Each row of a before or after table is a point. The points were changed in one or more steps. Then noise was added and the rows were shuffled. The steps act on how far a point lies along the listed directions, d1 being the first. Write out the steps. A step turns or swaps two directions, mirrors them in a line or flattens them onto one, adds a multiple of one to another, or multiplies one. Angles are multiples of 10 degrees, from the lower direction toward the higher: turns from -170 to 170, lines from 10 to 170 but not 90. Use the fewest steps. Two steps may share a direction if one is a turn and the other turns, adds or multiplies; they go together, in the order done. Otherwise the lowest direction goes first.

Directions:
(1): -14 39
(2): -39 -14
Before:
18 -10

35 17

18 18

-71 -20

27 39

42 -18

-6 5

12 34

32 40

-5 8

47 2

29 32

21 35
After:
33 39

9 -4

-6 45

27 34

-9 -73

15 20

-25 40

6 -6

11 37

-13 16

32 27

31 16

36 32
Steps: mirror d1 and d2 in the line at 120 degrees

Directions:
(1): -22 -31 41 -16
(2): -4 -42 -21 34
(3): -43 24 6 30
(4): 32 6 35 33
Before (9 x 4):
8 24 -8 54

23 -13 -38 -13

-4 -25 -23 -19

6 5 52 39

-12 32 43 22

-30 38 30 21

2 25 -41 -10

-47 21 -21 22

13 42 4 -60
After (9 x 4):
-26 45 7 21

-28 -42 -2 41

14 41 -26 -8

-56 3 -12 23

43 13 -8 -16

-1 11 -22 54

-48 -17 -16 26

23 10 20 -21

-13 2 -42 -59
Steps: swap d2 and d4

Directions:
(1): 24 -24 23 53 19 20 10 -47 8
(2): -77 -9 2 27 11 -18 23 0 3
(3): -21 -18 -15 -46 1 56 22 -32 -4
(4): 10 -19 7 12 17 19 25 41 -63
(5): -5 -24 -34 10 47 21 -45 25 21
(6): -4 -21 -15 -16 13 -40 -31 -42 -47
Before:
-16 -22 12 76 30 -41 10 25 -22

1 -31 -18 -27 34 49 -25 -12 60

-12 -8 -36 -34 14 18 -31 11 -34

7 8 12 1 -6 -30 -50 -19 54

5 -30 28 37 44 75 33 70 -31

-42 2 -33 -14 -3 -18 -8 33 -4

-39 26 -23 -4 -28 -2 -10 -34 41

-3 -33 9 34 5 -33 -24 -46 -6

11 -9 11 3 -6 -12 9 -17 -8
After, 9 rows:
-22 -6 -9 -9 -14 -62 -38 5 -14

4 0 4 -12 -12 -21 5 -1 -11

7 9 12 2 -6 -30 -50 -20 55

-11 -16 -29 -52 24 33 -34 16 56

-19 -30 -9 40 19 16 9 -30 5

-10 -10 15 5 32 55 24 107 -36

-26 -8 2 53 20 -56 3 52 -25

1 -27 -21 -4 27 39 -20 -27 -29

-36 21 -19 6 -25 4 -7 -44 42
Steps: mirror d1 and d3 in the line at 100 degrees

Directions:
(1): 10 31 -2 60 -27 23 20 44 -42 0 17 37 3 15
(2): -41 50 -20 13 -7 -41 -36 3 27 -29 -31 35 -8 -16
(3): 35 -19 -22 19 -13 -50 -33 33 -5 18 27 -29 -45 -25
(4): -3 16 36 -39 18 -9 -11 -12 -27 18 52 54 -11 -38
(5): -3 -65 14 28 31 -3 -11 -7 3 -12 -20 52 -39 28
Before:
35 4 -7 34 -17 20 6 37 -10 13 8 -17 -8 15

47 -4 -3 12 -19 13 33 2 -31 8 40 -13 11 5

-14 -60 3 32 32 32 15 -19 16 -13 -47 19 3 41

-23 -70 -14 36 19 -43 -20 -22 53 -59 -69 -17 -36 29

-17 -66 -14 40 30 -13 -6 -3 6 -19 -35 17 -21 49

-34 8 41 -44 21 21 -7 -30 -1 -1 2 22 32 0

42 -40 -12 24 -26 13 8 53 -44 16 19 -14 -11 18

-23 -56 18 16 42 -25 -7 -31 14 -39 -44 5 -38 32

-45 -15 3 52 5 48 18 -14 18 -48 -52 76 1 58

-28 -6 -11 14 5 13 4 -13 3 -25 -58 16 4 19

8 17 16 0 -1 48 43 -22 0 10 13 -25 54 17
After:
14 38 1 18 -13 -5 -16 29 -12 7 25 28 -19 -14

-33 -1 13 -6 3 25 -1 -22 21 -20 -43 -21 40 32

-11 -65 45 -5 53 -16 -1 -37 -7 -23 -4 21 -41 16

-31 69 10 -4 -3 10 9 -26 18 -12 0 23 42 -14

-3 21 -18 19 -28 -33 -35 50 -31 -10 9 49 -26 -21

11 -94 60 -32 52 -16 -2 -42 -15 -1 40 30 -44 -10

5 47 -25 26 -25 -32 -5 6 -3 -23 9 26 1 -15

-27 -33 34 -5 47 16 -6 -29 -2 -3 -7 77 -13 2

-14 -61 24 5 45 -14 -11 -15 -21 3 16 59 -29 20

-14 -45 43 13 25 74 38 -23 -19 -16 7 86 0 46

-3 -25 29 -21 23 31 17 -22 -33 7 -1 30 2 4
Steps: turn d2 and d4 by -170 degrees

Directions:
(1): -42 24 9 43 -5 30 -39 -32 -3 -25 -27 5 -25 40 37 34 29 -60 0 35 21 -2 18
 9
(2): -5 47 -20 12 -9 -14 -48 45 39 35 -47 -37 33 -34 40 17 3 20 -27 -8 -33 -9
 12 11
Before (11 x 24):
17 12 -8 -6 -6 -16 -5 12 24 15 -19 -3 15 -2 9 2 -9 20 -19 3 -17 -12 6 11

0 15 -6 11 -4 3 -20 17 12 6 -19 -19 3 -8 23 21 10 -10 6 3 -12 3 14 14

13 -61 9 -29 7 2 52 -36 -31 -33 56 35 -25 32 -46 -14 -13 -15 39 9 22 15
 -9 -21

-22 13 6 13 9 7 -41 -6 5 -7 -40 17 -1 3 36 19 22 -24 -11 9 10 4 10 18

29 -17 -8 -43 11 -11 43 -6 -9 15 27 8 -3 -6 -39 -15 -26 19 20 -21 -1 3
 -22 -16

-23 39 -6 41 -10 -5 -44 9 20 15 -32 -5 7 4 46 26 17 -31 -14 11 -17 -6 7
 14

21 -61 13 -27 11 11 52 -19 -33 -47 62 38 -23 28 -36 -18 -16 -7 22 18 43
 8 -24 -14

-28 10 10 30 -12 29 -17 -29 -5 -18 -4 20 -32 29 27 20 23 -41 11 25 36 1
 12 5

1 14 -4 9 -17 -20 -17 18 15 28 -26 -25 7 -16 25 -2 -3 14 -24 -17 -23 -4
 19 10

4 -27 15 -14 10 15 14 -31 -29 -10 45 25 -33 26 -24 -9 -8 5 8 -5 25 0 -8
 -16

5 -26 13 -6 6 -1 26 -14 -24 7 28 25 -9 17 -32 -7 3 1 -2 -6 16 18 -1 6
After (11 x 24):
-3 39 -15 16 -23 -26 -41 40 32 46 -52 -44 23 -31 47 8 0 21 -38 -20 -40
 -10 25 16

-18 -5 13 18 -10 25 4 -31 -12 -19 10 26 -32 28 13 10 18 -31 17 18 38 5 5
 2

-17 61 -17 41 -15 -19 -64 39 40 37 -54 -28 28 -21 63 30 14 -11 -29 2 -40
 -12 12 20

7 -56 28 -19 16 25 44 -61 -54 -32 75 48 -56 48 -48 -19 -9 -10 25 0 46 8
 -15 -23

23 -29 0 -40 14 1 53 -27 -25 -3 38 23 -18 13 -46 -14 -22 1 29 -12 15 7
 -23 -19

5 -46 21 -9 9 7 47 -35 -42 -10 48 42 -26 35 -49 -12 4 -10 11 0 32 22 -3
 1

18 -108 29 -40 17 17 96 -85 -69 -72 101 74 -59 68 -83 -29 -16 -39 66 17
 58 24 -19 -31

17 28 -15 0 -9 -19 -21 27 37 26 -35 -15 26 -11 23 9 -7 23 -26 1 -27 -15
 12 16

0 29 -13 12 -9 -3 -34 33 25 20 -33 -31 16 -23 37 24 9 1 -3 -3 -23 -1 17
 16

-18 20 -1 11 7 0 -46 10 15 6 -45 5 9 -11 42 20 18 -12 -17 1 -2 1 12 20

23 -109 34 -38 19 26 99 -66 -71 -84 107 73 -59 63 -74 -34 -16 -31 51 28
 75 16 -36 -25
Steps: multiply d1 by 0.7; multiply d2 by 2
